Each row of a before or after table is a point. The points were changed in one or more steps. Then noise was added and the rows were shuffled. The steps act on how far a point lies along the listed directions, d1 being the first. Write out the steps. A step turns or swaps two directions, mirrors them in a line or flattens them onto one, adds a multiple of one to another, or multiplies one. Angles are multiples of 10 degrees, from the lower direction toward the higher: turns from -170 to 170, lines from 10 to 170 but not 90. Use the fewest steps. Two steps may share a direction if one is a turn and the other turns, adds or multiplies; they go together, in the order done. Otherwise the lowest direction goes first.
In the rows, zero is written as 128.

Directions:
(1): [157  99]
(2): [99 99]
Before (12 x 2)
[[ 80 141]
 [130  95]
 [122  98]
 [129 153]
 [123 180]
 [103  82]
 [ 92 146]
 [ 70 118]
 [ 92 128]
 [137 158]
 [149 109]
 [126 164]]
After (12 x 2)
[[106 173]
 [142  98]
 [113 148]
 [163 168]
 [148 105]
 [152 163]
 [164 148]
 [121  97]
 [171 102]
 [113 157]
 [108 146]
 [182 149]]
Steps: mirror d1 and d2 in the line at 30 degrees

Directions:
(1): [ 97 107  94]
(2): [136 167  97]
(3): [167 104 107]
Before (10 x 3)
[[118 100 144]
 [ 93 140 153]
 [113  62  90]
 [135 149 142]
 [145 137 143]
 [132 111 128]
 [200 147 108]
 [172 153 132]
 [150 134 128]
 [125 139 187]]
After (10 x 3)
[[143 157 129]
 [114 129 138]
 [127 109 132]
 [147 148 134]
 [117  97 147]
 [ 92  40 132]
 [144 148 120]
 [146 153 162]
 [175 180 105]
 [164 183 120]]
Steps: add -0.7 times d1 to d2; multiply d3 by 0.4

Directions:
(1): [117 171 103 101]
(2): [181 140 112 141]
Before (9 x 4)
[[113 119 131 102]
 [197 113 124 154]
 [204 184  80 134]
 [169 161  99  97]
 [144 160 102 111]
 [149 109 128 154]
 [ 97 141 135 120]
 [ 99 158 123 123]
 [124 142 136 111]]
After (9 x 4)
[[118 130 144 115]
 [ 88 128 143 135]
 [111 162 109  75]
 [123 103 140 113]
 [156 136 109 142]
 [111 212  78  87]
 [180 169  93 120]
 [104 117 150 136]
 [100 152 115  99]]
Steps: turn d1 and d2 by -60 degrees

Directions:
(1): [101  93  96 117  94 113 173 114]
(2): [ 89 121 136 139 187  93 137 115]
(3): [182 148 116 135 146 115 170  99]
(4): [144  93 152 175 106 105 106 100]
Before (8 x 8)
[[120 148 123  93 172 154 112 162]
 [118 123 152 160 154 110  96 117]
 [146 133 151 141 120 123  79 148]
 [129 111 159 155 156 109 106 122]
 [104 142  78  75  86 171 156 129]
 [133 171  87  63 141 143 176 131]
 [176 143 184 185 146  96  70 101]
 [119 128 128 109 177 108 148 121]]
After (8 x 8)
[[129 149 137 107 159 145 120 154]
 [135  77 149 169  84  95 107  81]
 [136 105 148 133 126 121 108 123]
 [129 162 130 111 160 143 117 143]
 [ 98 193 149  91 173 152  78 176]
 [146 160 127 111 158 121 118 151]
 [137  93 109 152  86 114 152  66]
 [178 115 148 161 152 116 111 110]]
Steps: flatten d1 and d2 onto the line at 170 degrees; turn d3 and d4 by 160 degrees

Directions:
(1): [ 53 144 111 113 122 137 121 116 100]
(2): [ 98 144 160 154 108 113 110 124 189]
Before (14 x 9)
[[175 120 134 129 135 124 136 136 132]
 [130 131 132 131 125 125 128 123 135]
 [117 135 129 123 123 125 125 122 120]
 [105 125 122 127 121 132 123 127 125]
 [111 128 124 122 120 134 128 123 115]
 [142 125 131 134 124 125 126 125 135]
 [128 130 125 123 127 125 132 129 118]
 [128 127 129 127 128 131 132 126 123]
 [106 127 122 127 128 136 122 125 125]
 [109 131 127 128 125 128 124 123 127]
 [116 133 115 127 130 133 134 132 109]
 [148 124 125 121 136 126 131 132 130]
 [128 131 122 132 130 133 131 123 122]
 [129 124 118 116 136 132 130 127 105]]
After (14 x 9)
[[127 130 117 127 132 136 133 123 112]
 [135 116  95  97 147 143 141 127  61]
 [129 126 125 123 130 132 135 126 115]
 [102 132  98 112 136 142 139 130  77]
 [247 101 136 132 146 122 148 148 134]
 [ 97 139 125 121 121 128 122 119 113]
 [ 74 134 117 123 124 139 118 120 118]
 [128 128 117 116 131 128 136 130 103]
 [160 122 139 141 123 121 126 128 149]
 [180 115 122 118 143 127 138 138 122]
 [ 72 134 119 124 117 135 119 122 120]
 [129 133 140 137 122 121 125 123 149]
 [ 85 132 114 113 120 140 127 119  96]
 [ 79 138 128 128 120 128 119 119 129]]
Steps: multiply d1 by 2.5; multiply d2 by 3

Directions:
(1): [124  99 114 121  88 145 183 126  76 122 110]
(2): [150 103 161 133  97 186 128 142 167 111 152]
(3): [166  78 122 129 118  85 127 162 141 171 128]
(4): [120 169 113 122  87 108 164 138 182 127 100]
Before (8 x 11)
[[110 126 143 116  75 223 161 102 126  64 120]
 [113 135 133 125  94 140 136 137 119 103 114]
 [108 127 137 128 134 184 134 111 102  94 151]
 [174  93 129 136 117  75 104 165 146 171 127]
 [134 141 138 132 148  79 105 132 188 172 147]
 [162  97 121 145  32 166 162 153 174 131 111]
 [160 123 151 141 133 107  98 167 199 177 121]
 [150 101 153 143 111 189 136 139 130  98 141]]
After (8 x 11)
[[120 117 132 126 103 131 125 142 111 116 121]
 [179  52 127 144  63 163 133 154 129 153 131]
 [135  89 140 120  80 203 151 113 116  86 124]
 [140 135 157 145 152 129  91 143 173 161 127]
 [116 157 144 132 163 109  96 106 168 153 158]
 [170  99 131 139 113  84 106 158 147 165 126]
 [154 100 153 141 106 186 139 149 138 108 138]
 [111 129 132 125 119 174 139 121 121 100 142]]
Steps: add 0.7 times d1 to d3; flatten d2 and d4 onto the line at 170 degrees

Directions:
(1): [176 164 124 102 124 160 126  67 155 124 132 118]
(2): [157 121 102 166 135 115 183 116 106 128  84  95]
Before (8 x 12)
[[127 152 141 109 123 145  79 103 156 112 151 145]
 [187 172 123  99 114 166 140  59 137 138 122 114]
 [133 105 104 155 139  96 160 122 121 125  95  92]
 [194 180 138  83 116 177  99  48 169 122 150 136]
 [122  98 117 163 119 123 175 145 121 122 118 115]
 [100 110 148 114 121 111 107 169 137 126 149 131]
 [148 162 129  87 133 159 127  81 144 139 159 130]
 [122 142 168  79 107 143  62 131 164 129 191 139]]
After (8 x 12)
[[101 106 121 173 134  98 133 160 107 115 104 125]
 [145 137 133 109 111 161 131  99 164 118 156 132]
 [130 139 133  91 127 138  90  94 167 122 152 126]
 [ 77 105 130 134 142 107 139 174  98 145 145 140]
 [ 60  79 150 157 127  86 108 220  92 134 138 164]
 [158 124 118 138 126 115 165 118 130 124 104  91]
 [124  88 121 182 123  81 171 175  92 133 100  85]
 [ 67 109 155 117 116 115  95 191 104 146 155 164]]
Steps: turn d1 and d2 by -150 degrees

Directions:
(1): [107 124 100 140 130  96 167 116 106  77 114 194 128 134]
(2): [148 166  87 104 101 168 150  85  98 164 138 145 130 113]
Before (10 x 14)
[[137 140  91 122 121 124 158  86  89 108 122 171 133 122]
 [125 138  92 124 131 137 162 105 100  90 121 198 144 142]
 [122 125 158 139 151 102 107 152 155 105 117 118 131 134]
 [149 100 169 137 144 115 110 155 141 111 124  99 140 141]
 [134 138 138 129 133 146  96 136 122 179 137  75 123 126]
 [127 148  81 130 113 115 198 100  96  98 115 195 146 129]
 [155 158  95 119 103 140 134  98  78 131 133 153 135 121]
 [130 111 133 117 120 118 118 132 124 121 127 127 129 134]
 [144 173  34 125  95 141 199  49  60 113 133 220 141 107]
 [111 152  76 141 114 132 195  83  87  95 117 190 133 125]]
After (10 x 14)
[[114 146  87 137 126 118 155 105  82 122 123 169 123 130]
 [135 119 126 112 113 129 119 125 118 132 131 125 129 131]
 [126 106 150 152 141  84 104 157 118  81 119 131 133 143]
 [127  94 165 146 154  95  98 152 145  99 119  99 130 137]
 [150 167 121 109 121 155 121 109 129 159 132 117 131 114]
 [124  95 184 152 153  97 110 184 173 114 120  76 144 145]
 [105  59 195 187 178  51  85 199 180  59 120  91 137 149]
 [126  99 176 139 160 128  88 170 161 110 127  99 143 154]
 [171 145 118 108 110 161 140 101 104 150 133 127 142 123]
 [103  90 186 168 158 103 103 176 170 101 120  71 130 144]]
Steps: turn d1 and d2 by -140 degrees

Directions:
(1): [140 174 102 146  94  82 181 101 139 155 110 111 143 105 118 166 104 105]
(2): [136 126 161 100 125 159 196 122 159 114  98 167 152 136  91 109 123 166]
(3): [102 116 155  96 146 105 127 126 190 142 132  69  97 104 123 153 154 162]
(4): [ 59 143 113  94  57 120 116 129 107 138 127 133 127 145  98 108 162 131]
(5): [ 84  86  96  98 168 145 168 114  81 140 147 128 122  85 117 141 102 119]
(6): [123  77 118 198 108 132 129 100 127 116  77 122  94 100 104 109 150 137]
Before (14 x 18)
[[154 159 165 124 122 150 162 130 132 122 139 156 159 142 153 120 108 116]
 [ 81  86  91 143 155 107 138 116 125 146 119  80  95  80 145 153 115  97]
 [ 72  84 111 109 148 137  73 146 119 125 149  98  91 107 145 117 168 145]
 [144 115 186  76 195 147 140 139 160 117 137 131 112 134 131 126 138 172]
 [146 157 130 111 110 148 144 131 113 108 130 164 161 148 118 128 115  94]
 [ 87 102 179  74 177 158 113 148 168  96 126 126 107 146 110  85 156 183]
 [ 97  82 128 121 162 164  98 155 133 135 132 109 104 109 137 107 134 122]
 [136 117 171 140 157 182 152 156 132 108 121 151 129 135 112 115 123 154]
 [138 172 137  99  96 167 176 107  86 140 130 180 187 143 103 126 120 121]
 [ 79  97  72 133 131 117 145  88  74 153 155  99  94  79 119 141 128 104]
 [149 120 114 152 116 135 159 110  88 113 127 165 124 123 118 139  91 101]
 [132  98 157 113 131 147 140 109 141 113 106 130 116 119 111 106 136 171]
 [ 63  80 129 131  67  86 101 130 119 136 104  92  81  90 109 113 189 156]
 [ 70  30 110 136 155 188 165 126  81 115  97 185  91 115  82 106 122 135]]
After (14 x 18)
[[150  74 121 176 173 155  90 124  68 106 123 157  96 123 146 101 131 119]
 [123 109 147 166 167 155  78 163 108 116 151 107  91 126 146 130 137 129]
 [ 50  77 121  57 195 135  71 174 109 149 196 102  79 129 151 160 131 117]
 [120 117 142 145 109 116 110 116 166 112 109  93 101 114 112 141 158 119]
 [ 92 155 121  54  82 118 133 167  57 133 164 174 169 147 132 113 123 121]
 [ 88 138 109  56 144 131 207  98 113 157 166 124 138 104 105 148 110 132]
 [104 135 109  76 159 137 206 132 117 139 135 145 160 114 133 147  72 101]
 [100 116 140 157  97 112  94  93 138 153 118  67  91  91 116 149 188 138]
 [128 126 150 109 135  99 134 119 160 133 148  92  93 111 129 171 120 133]
 [136 114 159 181 115 122 119 112 149 127 115  98 103 109 155 123 149 122]
 [ 93 113 115  75 142 176 144 150  96 114 146 176 152 134 124  97 126 145]
 [131 114 121 124 140 136  70 130  81 123 160 124 117 134 156 114 123 119]
 [ 94  84 111 149 167 166  53 147  59  91 139 153 106 152 142  68 138 114]
 [110 102 132 100 165 179 125 159 121 130 139 145 134 127 133 102 114 118]]
Steps: turn d2 and d6 by 160 degrees; add 0.3 times d2 to d1; mirror d3 and d5 in the line at 80 degrees
